Rows are points. To make a cloud, some directions were put in groups of two or more. Within a group, all points are equally far from the middle, so they leave a hole (a ring in 2 directions, a hollow ball in 3). The other directions are filled evenly. Then the cloud was stretched, turned, moved and blurred a little. Count the holes, and give their numbers of directions, smallest first.

Cloud:
[[ 49  24]
 [ 60  25]
 [-16  38]
 [ 31  46]
 [  0 -53]
 [ 35  51]
 [-35   5]
 [  6  42]
 [ 12  42]
 [ 37  37]
 [ 40  48]
 [ 41   1]
 [ 11 -51]]
Holes: 0

Cloud, 28 rows:
[[-42   2  32 -25]
 [ 24 -28 -10  21]
 [ 12  -7 -38  10]
 [ 15  39  19 -13]
 [ -6  26   8  38]
 [-34 -48  18  33]
 [  9  25 -29  15]
 [ -1  40 -27  -4]
 [-32 -22  30  14]
 [ 21   0  12 -29]
 [-47 -16   7 -48]
 [-21 -25 -39  -6]
 [-19 -34  26   7]
 [  7 -22   0 -26]
 [  4  29 -34  -8]
 [-40  -9 -39 -21]
 [ 26  14  14 -25]
 [ -6  32  -1  33]
 [-33  15 -43   3]
 [ -8 -23 -21 -30]
 [-31 -41 -40  21]
 [-60  14 -20 -13]
 [  0  43 -33 -32]
 [-39 -22  24 -10]
 [-17  -9  36  14]
 [-11  10 -42 -38]
 [  9  42 -13   1]
 [-41   8  29   2]]
Holes: 1 (3)

Cloud (54 x 6):
[[ 19  27  34  -7 -17   8]
 [  4 -20  30 -16   0 -11]
 [  0 -29 -19  32 -19 -22]
 [-27 -23  23  -5   2   0]
 [ 44 -23   5 -10   8   1]
 [-25  11   7  37  37  40]
 [ -7 -20  -5 -14  48 -40]
 [-26  39 -26 -26   6 -28]
 [ 50  -4 -11 -14   3 -41]
 [-18  19  -6  11   0  53]
 [-12 -29 -18  30   3 -15]
 [ 18  33  21  15  29  49]
 [  1  11 -50 -29   4   9]
 [  0 -23  41  32   9  -5]
 [  1  41  15 -36 -33 -37]
 [ -6  13 -45 -15 -15  29]
 [ 12  24 -29  -9  22  31]
 [ -9  17 -43  28  22   4]
 [-18  -7 -13  -4  11  26]
 [-18  47 -10 -22 -24  -6]
 [ 14 -35  17  42  19  13]
 [  8 -26 -17  -9 -19  31]
 [ -9 -18   5 -46 -20   3]
 [ 20  10 -37 -42  36  21]
 [  1   7  47 -42 -17 -35]
 [ 11  10   4  33 -13 -48]
 [  9  18   8   2 -25 -50]
 [  3  38  20   3  15  29]
 [  7  16 -29  24  26  41]
 [ 32  36  11 -30   1 -14]
 [-36   8   7 -52  24 -11]
 [  9  39   6  11  27  -9]
 [ -7 -28  34  -5  -2  29]
 [-25  13   1  34  53  16]
 [ 42 -32 -40  -1  18   8]
 [ 48  16  -1 -31 -23 -14]
 [  2 -29 -10  20  13  30]
 [ 23 -15  15  23  11 -29]
 [-12  -4  18  21 -34 -46]
 [-30  44  25   6  29 -23]
 [-13 -21  13  18 -31 -23]
 [ -2  43 -13  -9 -44 -33]
 [ -8 -15  -7 -36  29 -27]
 [ -7   6 -14   7  51  18]
 [  4  14   9  -6 -51 -37]
 [  3 -13   4 -34  60   4]
 [-14 -19 -13   1  27 -10]
 [ 17  25  16  17 -25   1]
 [  6  46 -11 -31   0  -6]
 [ 12  10  21  -9 -13 -45]
 [ 43   9  15 -13 -16  -1]
 [  8  33   3  24   1  45]
 [  4 -21 -24 -27 -19 -22]
 [ 11  43  16 -20  28   0]]
Holes: 1 (2)
